Rows are points. A path goes straight from each point to the next, and from the last back to the first. The post is the endless flat space through its rows: a point in 2 columns, a line in 3, a plane in 4, and so on, so that a path can go around it. Count how often the path circles the post. Going back the other way cancels.

Post, one row:
[[-0.03  0.20]]
Path:
[[ 0.19  0.71]
 [-0.19  0.42]
 [-0.21  0.15]
 [ 0.07 -0.16]
 [ 0.46  0.01]
 [ 0.14  0.54]
 [-0.19  0.43]
 [-0.52 -0.03]
 [-0.10 -0.08]
 [ 0.02 -0.18]
 [ 0.17 -0.34]
 [ 0.29  0.34]
 [-0.02  0.46]
 [-0.45  0.50]
 [-0.59 -0.02]
 [ 0.15 -0.35]
 [ 0.57  0.24]
 [ 0.02  0.47]
 [-0.18  0.42]
 [-0.08  0.41]
 [-0.24  0.14]
 [-0.11  0.03]
 [-0.24 -0.09]
 [ 0.09 -0.31]
 [ 0.51  0.33]
 [ 0.33  0.00]
 [ 0.15  0.18]]
Times around: 4

Post (3 x 4):
[[ 0.19  0.05 -0.07 -0.10]
 [-0.05  0.06  0.25  0.10]
 [-0.07 -0.03 -0.43 -0.28]]
Path (30 x 4):
[[-0.06  0.38 -0.02 -0.14]
 [ 0.45  0.21 -0.31 -0.53]
 [ 0.44 -0.25  0.05 -0.41]
 [ 0.01 -0.21 -0.13  0.04]
 [ 0.48  0.08  0.00  0.16]
 [-0.35  0.28  0.05  0.23]
 [ 0.23  0.23 -0.51 -0.56]
 [-0.13  0.00  0.03 -0.29]
 [-1.12 -0.26  0.30  0.16]
 [-0.07 -0.20 -0.10  0.05]
 [-0.50  0.02 -0.03  0.17]
 [-0.54  0.20  0.11  0.07]
 [ 0.12  0.24 -0.34 -0.59]
 [ 0.46 -0.05 -0.19 -0.37]
 [ 0.07 -0.13 -0.06 -0.09]
 [ 1.21  0.11 -0.42 -0.18]
 [-0.07  0.12  0.04  0.17]
 [ 0.31  0.51  0.08 -0.11]
 [-0.27  0.15  0.08 -0.50]
 [ 0.12 -0.08 -0.15 -0.33]
 [ 0.19 -0.16 -0.09 -0.06]
 [-0.80  0.00  0.14  0.63]
 [ 0.09  0.21 -0.56 -0.22]
 [ 0.72  0.42 -0.01 -0.22]
 [-0.71  0.24  0.11  0.14]
 [-0.15  0.01 -0.19  0.11]
 [-0.14 -0.21  0.02  0.10]
 [-0.21 -0.29  0.02  0.05]
 [-0.36 -0.14  0.02  0.30]
 [-0.47  0.08 -0.09  0.06]]
Times around: 4

Post (7 x 8):
[[ 0.15 -0.14 -0.12  0.13 -0.01  0.36 -0.26  0.52]
 [ 0.05  0.34 -0.10 -0.51 -0.01 -0.26 -0.03 -0.31]
 [ 0.10 -0.52  0.72  0.02 -0.12  0.07 -0.29  0.29]
 [-0.24  0.38 -0.44 -0.43  0.08 -0.08 -0.33 -0.22]
 [-0.05 -0.11  0.08  0.11 -0.11 -0.14  0.25 -0.12]
 [ 0.10 -0.17  0.39 -0.08 -0.45  0.07 -0.02  0.21]
 [ 0.05 -0.24  0.04 -0.09 -0.04  0.19  0.19 -0.51]]
Path, 23 rows:
[[ 0.37 -0.01 -0.41 -0.19 -0.14  0.32  0.08  0.00]
 [ 0.12  0.39  0.00 -0.45 -0.18 -0.31  0.08  0.44]
 [ 0.22  0.10 -0.30 -0.64 -0.44  0.52  0.34 -0.47]
 [ 0.21 -0.58  0.52 -0.25 -0.37  0.09 -0.17  0.55]
 [-0.10 -0.01  0.27 -0.51 -0.28 -0.09 -0.37 -0.50]
 [ 0.16  0.37 -0.40 -0.46 -0.24  0.41 -0.25 -0.47]
 [-0.13 -0.08  0.37  0.01 -0.43 -0.54 -0.04  0.10]
 [ 0.39 -0.41  0.36 -0.29 -0.03  0.02  0.21 -0.08]
 [ 0.04 -0.25  0.71 -0.53  0.21 -0.04 -0.46  0.10]
 [ 0.29  0.17 -0.13 -0.60 -0.28  0.39  0.35  0.02]
 [ 0.46 -0.55  0.11 -0.44  0.13  0.45  0.19 -0.06]
 [-0.23 -0.12  0.36 -0.38 -0.33  0.40  0.06 -0.16]
 [-0.19  0.16  0.28 -0.24 -0.17  0.06 -0.52  0.26]
 [ 0.38 -0.40  0.56 -0.42 -0.11  0.43  0.21 -0.52]
 [ 0.04  0.18 -0.60 -0.36 -0.05 -0.15  0.21  0.11]
 [ 0.61  0.02 -0.08 -0.05 -0.11  0.06 -0.06  0.51]
 [ 0.00  0.05 -0.11  0.33  0.35  0.14 -0.53  0.23]
 [ 0.13  0.13  0.30 -0.18 -0.35 -0.05  0.12 -0.50]
 [ 0.36  0.07 -0.27 -0.05  0.01 -0.07 -0.43  0.26]
 [ 0.06 -0.07 -0.05 -0.34  0.06 -0.06 -0.15  0.05]
 [-0.37 -0.40  0.14  0.15  0.00  0.04 -0.76  0.85]
 [ 0.16  0.27 -0.50 -0.13 -0.09 -0.21 -0.52  0.24]
 [ 0.01  0.31 -0.27  0.02  0.04 -0.16 -0.51  0.64]]
Times around: 0
